Rows are points. Each copy is the shape, with its points in the same order, stretched, turned, moved and blurred by noise. Say if it was mirrored as well.

Shape:
[[0.26, -0.26],
[0.45, 0.02],
[-0.34, 0.41],
[-0.43, 0.37],
[0.50, -0.48]]
Copy 1:
[[0.42, -0.13],
[0.31, -0.53],
[-0.45, 0.03],
[-0.41, 0.11],
[0.80, -0.27]]
Copy 1 is: mirrored
Copy 2:
[[0.16, -0.46],
[-0.23, -0.57],
[-0.42, 0.32],
[-0.32, 0.37],
[0.24, -0.76]]
Copy 2 is: mirrored

Shape:
[[-0.73, 0.48, -0.42],
[-0.15, 0.02, -0.25],
[-0.26, 0.11, 0.90],
[-0.35, 0.38, -0.65],
[-0.01, 0.54, 0.06],
[0.31, -0.26, -0.22],
[0.25, -0.09, -0.09],
[0.13, -0.64, 0.05]]
Copy 1:
[[-0.74, -0.48, -0.60],
[-0.11, -0.03, -0.32],
[-0.02, -0.46, 0.83],
[-0.41, -0.24, -0.74],
[0.10, -0.60, -0.21],
[0.12, 0.29, -0.25],
[0.15, 0.12, -0.18],
[-0.15, 0.60, 0.21]]
Copy 1 is: mirrored
Copy 2:
[[-0.23, 1.06, 0.13],
[0.10, 0.38, 0.00],
[-0.73, -0.25, 0.44],
[0.03, 0.88, -0.22],
[-0.48, 0.34, -0.32],
[0.37, -0.04, -0.26],
[0.18, 0.02, -0.20],
[0.42, -0.29, 0.26]]
Copy 2 is: mirrored
Copy 3:
[[-0.72, 0.32, -0.64],
[-0.12, -0.09, -0.28],
[-0.21, 0.34, 0.83],
[-0.33, 0.12, -0.81],
[0.02, 0.47, -0.16],
[0.30, -0.39, -0.18],
[0.26, -0.20, -0.10],
[0.11, -0.64, 0.22]]
Copy 3 is: only turned
Copy 4:
[[-0.50, 0.83, -0.44],
[-0.14, 0.13, -0.19],
[-0.30, 0.37, 0.95],
[-0.22, 0.56, -0.62],
[0.17, 0.53, 0.12],
[0.13, -0.23, -0.14],
[0.17, -0.09, -0.04],
[-0.21, -0.56, 0.16]]
Copy 4 is: only turned

Shape:
[[-0.38, -0.29, 0.02, -0.09, 0.07, -0.32],
[0.23, -0.33, -0.30, -0.37, 0.35, 0.00],
[-0.23, -0.09, -0.16, 0.63, -0.46, 0.36],
[0.42, -0.25, 0.25, -0.26, 0.08, -0.77],
[-0.24, 0.34, -0.58, -0.09, -0.61, 0.40],
[0.27, -0.12, 0.35, -0.32, 0.31, -0.65],
[-0.77, 0.54, -0.24, 0.31, -0.55, 0.76],
[-0.01, 0.18, -0.24, 0.32, 0.21, -0.55],
[-0.49, -0.14, -0.37, 0.25, -0.61, -0.13],
[-0.67, 0.09, -0.63, 0.04, -0.36, 0.39]]
Copy 1:
[[-0.76, -0.19, -0.12, 0.09, -0.02, -0.24],
[-0.01, -0.18, -0.26, -0.16, 0.41, -0.09],
[-0.12, -0.08, 0.24, 0.80, -0.50, 0.11],
[-0.61, 0.36, -0.41, -0.57, 0.03, -0.02],
[0.29, -0.09, 0.60, 0.39, -0.32, -0.46],
[-0.69, 0.31, -0.27, -0.53, 0.37, 0.03],
[-0.10, -0.27, 1.04, 0.98, -0.31, -0.28],
[-0.40, 0.43, -0.34, 0.41, 0.12, -0.23],
[-0.39, -0.15, 0.11, 0.45, -0.66, -0.54],
[-0.07, -0.53, 0.41, 0.77, -0.18, -0.58]]
Copy 1 is: mirrored
Copy 2:
[[-0.29, -0.30, -0.20, -0.15, 0.15, -0.21],
[0.21, -0.10, -0.34, -0.54, 0.46, 0.17],
[0.10, -0.16, -0.40, 0.71, -0.02, 0.20],
[0.27, -0.09, 0.18, -0.51, 0.28, -0.73],
[0.06, 0.39, -0.87, 0.32, -0.40, 0.33],
[0.10, 0.02, 0.25, -0.53, 0.47, -0.59],
[-0.39, 0.50, -0.51, 0.81, -0.43, 0.61],
[0.08, 0.13, -0.35, 0.17, 0.62, -0.54],
[-0.13, -0.18, -0.71, 0.39, -0.32, -0.18],
[-0.34, 0.06, -0.90, 0.36, -0.19, 0.40]]
Copy 2 is: only turned
Copy 3:
[[-0.25, -0.06, -0.02, 0.10, 0.29, -0.38],
[0.33, -0.10, -0.35, -0.24, 0.36, -0.01],
[-0.23, 0.23, 0.06, 0.87, -0.08, 0.30],
[0.61, -0.14, 0.04, -0.08, 0.15, -0.85],
[-0.28, 0.73, -0.46, 0.35, -0.35, 0.33],
[0.47, 0.03, 0.26, -0.24, 0.43, -0.63],
[-0.74, 0.73, 0.12, 0.57, -0.31, 0.67],
[0.09, 0.49, -0.08, 0.42, 0.55, -0.61],
[-0.45, 0.15, -0.21, 0.55, -0.16, -0.20],
[-0.63, 0.44, -0.47, 0.33, 0.03, 0.36]]
Copy 3 is: only turned

Shape:
[[0.18, 0.19, 0.49, 0.30, 0.24, -0.18, -0.44, -0.05, -0.60],
[-0.23, 0.16, -0.32, -0.17, 0.37, 0.36, -0.23, -0.03, 0.23],
[0.11, 0.01, -0.19, 0.18, 0.31, -0.24, 0.17, -1.02, -1.14],
[-0.06, 0.10, -0.45, 0.39, -0.51, -0.28, -0.39, -0.88, 0.28],
[0.39, -0.33, 0.25, -0.24, -0.17, -0.43, -0.19, 0.60, -1.12],
[0.19, 0.12, -0.35, -0.27, -0.08, -0.10, -0.42, -0.03, 0.19],
[0.26, -0.20, -0.27, 0.34, 0.23, -0.08, -0.38, 0.54, -0.01],
[-0.12, -0.91, 0.56, -0.34, -0.01, 0.93, 0.37, 0.53, 0.13],
[0.48, -0.52, 0.13, 0.20, -0.71, 0.03, -0.21, -0.01, -0.25],
[0.47, 0.15, 0.26, 0.25, 0.12, -0.29, 0.05, 0.41, 0.09],
[-0.17, -0.11, -0.52, 0.15, 0.09, 0.05, -0.29, -0.11, 0.24],
[0.21, 0.19, -0.45, 0.21, -0.02, -0.32, 0.18, 0.28, 0.01],
[-0.96, 0.06, 0.70, 0.11, 0.25, -0.38, -0.34, -0.46, 0.12],
[0.32, -0.93, 0.69, -0.37, -0.04, -0.46, -0.31, 0.27, 0.06],
[-0.34, -0.80, 0.73, -0.01, -0.08, 0.27, -0.17, 0.03, 0.26]]
Copy 1:
[[0.14, 0.16, 0.52, 0.53, 0.21, -0.08, -0.16, -0.06, -0.85],
[-0.08, 0.12, -0.29, -0.04, 0.47, 0.09, -0.33, -0.26, 0.11],
[-0.11, -0.12, -0.02, 0.56, 0.35, -0.45, 0.24, -1.02, -1.19],
[-0.08, 0.06, -0.17, 0.60, -0.42, -0.60, -0.30, -0.89, 0.09],
[0.40, -0.21, 0.40, -0.11, -0.13, -0.18, 0.20, 0.44, -1.36],
[0.30, 0.21, -0.06, -0.21, -0.03, -0.25, -0.38, -0.21, -0.17],
[0.29, -0.24, -0.19, 0.31, 0.13, -0.22, -0.42, 0.45, -0.42],
[0.34, -0.80, 0.29, -0.40, 0.31, 0.79, 0.52, 0.35, 0.21],
[0.75, -0.35, 0.26, 0.26, -0.59, -0.13, 0.20, -0.12, -0.33],
[0.52, 0.22, 0.23, 0.33, 0.13, -0.45, 0.15, 0.56, -0.22],
[-0.02, -0.19, -0.37, 0.17, 0.12, -0.26, -0.45, -0.20, -0.03],
[0.04, 0.14, -0.33, 0.24, 0.03, -0.49, 0.19, 0.27, -0.26],
[-0.85, 0.03, 0.78, 0.36, 0.23, -0.18, -0.26, -0.30, 0.10],
[0.56, -0.62, 1.03, -0.21, 0.07, -0.44, -0.15, 0.34, -0.18],
[-0.01, -0.52, 0.76, 0.12, 0.05, 0.32, -0.10, 0.07, 0.25]]
Copy 1 is: only turned
Copy 2:
[[0.19, 0.02, 0.49, 0.17, 0.49, -0.09, -0.36, -0.17, -0.95],
[-0.26, -0.06, -0.26, -0.05, 0.55, 0.20, -0.15, -0.11, 0.22],
[0.08, -0.39, -0.21, -0.11, 0.77, -0.09, 0.51, -0.95, -1.36],
[-0.07, -0.36, -0.33, 0.26, -0.38, -0.57, -0.14, -0.79, -0.20],
[0.56, -0.28, 0.18, -0.45, 0.23, -0.05, -0.07, 0.66, -1.38],
[0.19, -0.05, -0.41, -0.22, -0.01, -0.23, -0.40, -0.09, -0.11],
[0.29, -0.19, -0.23, 0.35, 0.30, 0.04, -0.35, 0.43, -0.30],
[0.24, -0.58, 0.81, -0.37, 0.17, 0.91, 0.33, 0.58, 0.22],
[0.59, -0.60, 0.22, -0.02, -0.50, 0.05, -0.14, -0.04, -0.58],
[0.50, 0.11, 0.16, 0.24, 0.29, -0.30, 0.03, 0.29, -0.24],
[-0.24, -0.27, -0.36, 0.18, 0.16, -0.08, -0.21, -0.10, 0.06],
[0.34, 0.11, -0.59, 0.23, 0.03, -0.33, 0.23, 0.29, -0.28],
[-0.84, -0.08, 0.81, -0.11, 0.49, -0.55, 0.02, -0.30, -0.24],
[0.50, -0.77, 0.74, -0.49, 0.20, -0.38, -0.36, 0.45, -0.35],
[-0.09, -0.82, 1.08, -0.14, 0.01, 0.26, -0.02, 0.14, 0.03]]
Copy 2 is: only turned

Shape:
[[-0.12, 0.39, -0.37, -1.00, 0.19, 0.33, -0.22, -0.15, 0.24, 0.64, -0.87, -0.01],
[-0.09, 0.64, 0.32, 0.19, 0.40, -0.37, 0.56, -0.60, 0.25, 0.07, -0.26, 0.20],
[0.22, 0.15, -0.48, -0.12, 0.32, -0.02, -0.13, -0.57, -0.37, 0.94, -0.01, -0.81],
[-0.02, 0.37, -0.19, -0.46, 0.34, 0.72, -0.50, 0.21, 0.21, 0.36, -0.38, 0.12],
[0.73, 0.39, -0.29, 0.02, -0.01, 0.22, -0.76, -0.10, 0.26, -0.66, 0.17, -0.46],
[-0.41, 0.38, 0.00, -0.56, -0.32, -0.32, 0.13, -0.58, -0.08, 0.49, 0.22, 0.03],
[0.57, 0.85, 0.01, -0.20, -0.17, 0.44, 0.57, -0.56, 0.07, 0.47, -0.31, -0.30],
[0.02, 0.14, -0.39, 0.26, -0.13, -0.16, -0.06, -0.05, -0.35, 0.26, 0.11, -0.19],
[0.34, 0.11, 0.14, 0.27, -0.39, -0.01, -0.32, -0.07, 0.19, -0.25, -0.42, -0.28],
[0.02, 0.10, -0.51, -0.10, -0.35, 0.13, 0.79, -0.34, 0.72, 0.00, -0.32, -0.32],
[-0.36, 0.42, 0.54, -0.21, -0.41, -0.35, 0.17, 0.00, -0.15, 0.16, 0.31, -0.71],
[-0.42, -0.47, 0.32, 0.26, -0.03, 0.63, 0.40, -0.26, -0.17, -0.20, -0.04, -0.11],
[0.41, -0.47, 0.64, -0.02, -0.04, 0.50, -0.37, 0.54, 0.52, -0.36, 0.31, 0.07],
[-0.74, 0.36, 0.37, 0.60, 0.62, 0.09, 0.45, -0.05, -0.01, 0.17, -0.54, 0.29],
[0.38, 0.06, -0.55, -0.82, 0.08, 0.25, -0.11, 0.13, -0.52, -0.42, -0.37, -0.05]]
Copy 1:
[[-0.02, -0.02, -0.12, -0.23, 0.35, 0.54, -0.23, -0.62, -0.55, 0.14, -1.54, 0.57],
[0.08, 0.50, 0.25, 0.35, 0.54, -0.27, 0.85, -0.33, 0.32, -0.29, -0.50, 0.15],
[0.31, 0.10, -0.51, 0.41, -0.07, -0.24, 0.00, -0.77, -1.01, 0.48, -0.11, 0.24],
[-0.23, -0.26, 0.09, -0.02, 0.48, 0.86, -0.47, -0.27, -0.32, 0.26, -0.91, 0.01],
[0.59, 0.41, -0.15, 0.32, 0.09, 0.73, -0.91, -0.31, 0.01, -0.38, -0.06, -0.70],
[0.00, 0.42, -0.01, -0.44, -0.17, -0.08, 0.18, -0.51, -0.07, 0.03, -0.23, 0.77],
[0.12, 0.89, 0.19, -0.22, 0.36, 0.25, 0.63, -0.77, -0.67, 0.01, -0.59, -0.39],
[-0.10, 0.35, -0.61, 0.06, 0.00, -0.15, -0.16, -0.06, -0.19, 0.11, 0.02, -0.04],
[0.19, 0.47, -0.08, 0.14, -0.18, -0.03, -0.42, -0.18, 0.24, -0.14, -0.64, -0.73],
[0.19, 0.65, -0.51, -0.01, -0.38, 0.54, 0.86, -0.25, -0.04, -0.41, -0.86, -0.19],
[0.17, 0.71, 0.52, -0.03, -0.62, -0.24, 0.05, 0.18, -0.15, 0.23, -0.10, 0.33],
[-0.54, -0.34, 0.29, 0.17, -0.42, -0.02, 0.45, 0.06, -0.02, -0.54, -0.19, -0.45],
[0.41, -0.54, 0.53, -0.25, -0.22, 0.61, -0.27, 0.38, 0.45, -0.03, -0.29, -0.95],
[-0.80, 0.02, 0.30, 0.73, 0.50, -0.24, 0.67, 0.22, 0.32, -0.02, -0.68, 0.08],
[0.22, -0.03, -0.35, -0.44, 0.44, 0.31, -0.57, 0.06, -0.66, -0.79, -0.69, 0.04]]
Copy 1 is: mirrored
Copy 2:
[[-0.25, 0.87, 0.09, -0.39, 0.13, 0.41, 0.04, 0.07, -0.08, 0.82, -0.57, -0.12],
[-0.54, 0.86, 0.33, 0.37, -0.14, -0.25, 0.63, -0.29, 0.13, -0.12, 0.12, 0.59],
[-0.34, 0.55, -0.08, 0.46, 0.52, -0.09, 0.03, -0.59, 0.13, 0.71, 0.38, -0.79],
[-0.03, 0.57, 0.11, -0.32, 0.31, 0.38, 0.06, 0.60, 0.14, 0.80, 0.23, -0.02],
[0.62, 0.33, 0.50, -0.43, 0.45, -0.09, -0.16, 0.15, 0.67, -0.27, 0.65, -0.26],
[-0.63, 0.44, -0.02, -0.27, -0.46, -0.17, 0.01, -0.69, -0.21, 0.35, 0.26, -0.16],
[-0.08, 0.89, 0.38, 0.35, -0.07, 0.72, 0.49, -0.39, 0.18, 0.41, 0.42, -0.07],
[-0.05, 0.23, -0.33, 0.39, -0.01, -0.19, 0.05, -0.10, 0.09, 0.01, 0.42, -0.38],
[0.16, 0.20, 0.42, 0.22, -0.17, 0.03, -0.18, 0.22, 0.47, -0.22, 0.14, -0.12],
[-0.42, 0.24, -0.08, -0.02, -0.18, 0.49, 0.74, -0.38, 0.50, -0.30, -0.36, -0.13],
[-0.74, -0.09, 0.52, 0.08, -0.49, -0.28, 0.29, -0.28, -0.40, 0.03, 0.54, -0.58],
[-0.79, -0.52, -0.14, 0.54, -0.01, 0.51, 0.05, 0.16, 0.12, -0.09, 0.38, 0.25],
[0.36, -0.79, 0.46, -0.16, -0.07, -0.06, 0.06, 0.64, 0.44, 0.36, 0.55, 0.24],
[-0.96, 0.61, -0.16, 0.71, -0.04, -0.10, 0.58, 0.65, 0.02, -0.07, 0.10, 0.57],
[0.51, 0.30, -0.03, -0.30, 0.40, 0.34, -0.03, 0.07, -0.45, -0.02, -0.05, -0.02]]
Copy 2 is: only turned
Copy 3:
[[-0.08, 0.89, -0.09, -0.93, 0.84, 0.27, -0.05, 0.06, 0.08, 0.33, -0.04, 0.32],
[-0.27, 0.09, 0.29, 0.27, 0.23, 0.44, 0.61, -0.78, 0.18, 0.28, 0.26, 0.04],
[0.68, 0.58, -0.75, -0.33, 0.21, -0.07, 0.06, -0.65, -0.25, 0.35, 0.29, -0.50],
[0.14, 0.45, 0.05, -0.41, 0.93, 0.29, -0.31, 0.28, -0.13, -0.01, 0.25, 0.42],
[0.38, 0.24, -0.08, -0.06, 0.15, 0.11, -0.15, -0.25, -0.11, -1.39, 0.12, -0.13],
[-0.25, 0.37, 0.24, -0.66, -0.31, -0.14, 0.04, -0.58, -0.04, 0.41, 0.53, 0.07],
[0.40, 0.72, -0.05, -0.12, -0.15, 0.95, 0.26, -0.52, -0.46, 0.28, 0.09, 0.16],
[0.08, 0.19, -0.52, 0.14, -0.26, -0.22, -0.25, -0.17, -0.14, 0.10, 0.17, -0.21],
[0.19, 0.23, 0.08, 0.12, -0.01, 0.09, -0.30, -0.22, 0.10, -0.67, -0.43, 0.01],
[-0.17, 0.12, -0.47, -0.48, -0.43, 0.95, 0.14, -0.19, 0.43, -0.06, -0.02, -0.15],
[-0.08, 0.45, 0.61, -0.09, -0.48, -0.15, -0.02, -0.10, -0.26, 0.16, 0.28, -0.76],
[-0.05, -0.65, -0.03, -0.18, 0.06, 0.46, -0.44, -0.03, -0.66, 0.13, -0.12, -0.35],
[0.66, -0.54, 0.72, -0.11, 0.22, 0.09, -0.27, 0.63, -0.26, -0.76, 0.04, 0.15],
[-0.33, -0.22, 0.08, 0.72, 0.67, 0.49, -0.07, -0.17, -0.01, 0.64, 0.04, -0.05],
[-0.19, 0.39, -0.46, -0.56, 0.49, -0.25, 0.12, 0.27, -0.75, -0.40, -0.14, 0.30]]
Copy 3 is: only turned
Copy 4:
[[-0.34, 0.19, -0.61, -0.72, 0.29, 0.71, -0.13, 0.73, -0.13, 0.85, -0.48, 0.34],
[-0.53, 0.63, 0.38, 0.27, 0.48, 0.38, 0.16, -0.39, 0.11, 0.51, -0.56, 0.26],
[-0.03, 0.05, -0.67, -0.07, 0.59, 0.04, -0.68, -0.06, -0.81, 1.08, 0.06, -0.01],
[0.03, 0.12, -0.37, -0.38, 0.24, 0.70, -0.43, 0.68, 0.35, 0.59, 0.07, 0.49],
[0.60, 0.41, -0.50, -0.69, 0.08, -0.03, -0.38, -0.51, 0.36, -0.07, 0.47, 0.64],
[-0.95, 0.35, 0.15, -0.25, -0.18, 0.17, -0.16, 0.10, -0.64, 0.69, -0.12, 0.10],
[0.16, 0.74, -0.46, 0.22, -0.08, 0.81, 0.24, -0.16, -0.30, 1.01, -0.26, 0.11],
[-0.12, -0.15, -0.20, 0.14, 0.08, 0.03, -0.41, -0.12, -0.48, 0.20, 0.00, 0.32],
[0.26, 0.10, -0.34, -0.19, -0.23, 0.07, -0.43, -0.44, 0.29, 0.05, -0.42, 0.19],
[-0.54, 0.20, -0.74, -0.01, 0.16, 0.51, 0.44, -0.30, -0.04, 0.13, -0.36, -0.28],
[-0.32, 0.71, 0.18, -0.01, -0.33, -0.40, -0.36, 0.11, -0.44, 0.23, -0.12, -0.37],
[-0.08, -0.19, 0.38, 0.10, 0.12, 0.73, -0.35, -0.25, 0.09, -0.05, -0.06, -0.70],
[0.40, -0.18, 0.13, -0.25, -0.25, -0.05, -0.12, -0.03, 1.10, 0.16, 0.36, -0.19],
[-0.44, 0.19, 0.50, 0.66, 0.69, 0.61, -0.41, 0.09, 0.28, 0.08, -0.63, 0.06],
[0.50, -0.12, -0.09, -0.95, 0.15, 0.36, 0.23, 0.33, -0.36, -0.02, -0.04, 0.57]]
Copy 4 is: only turned
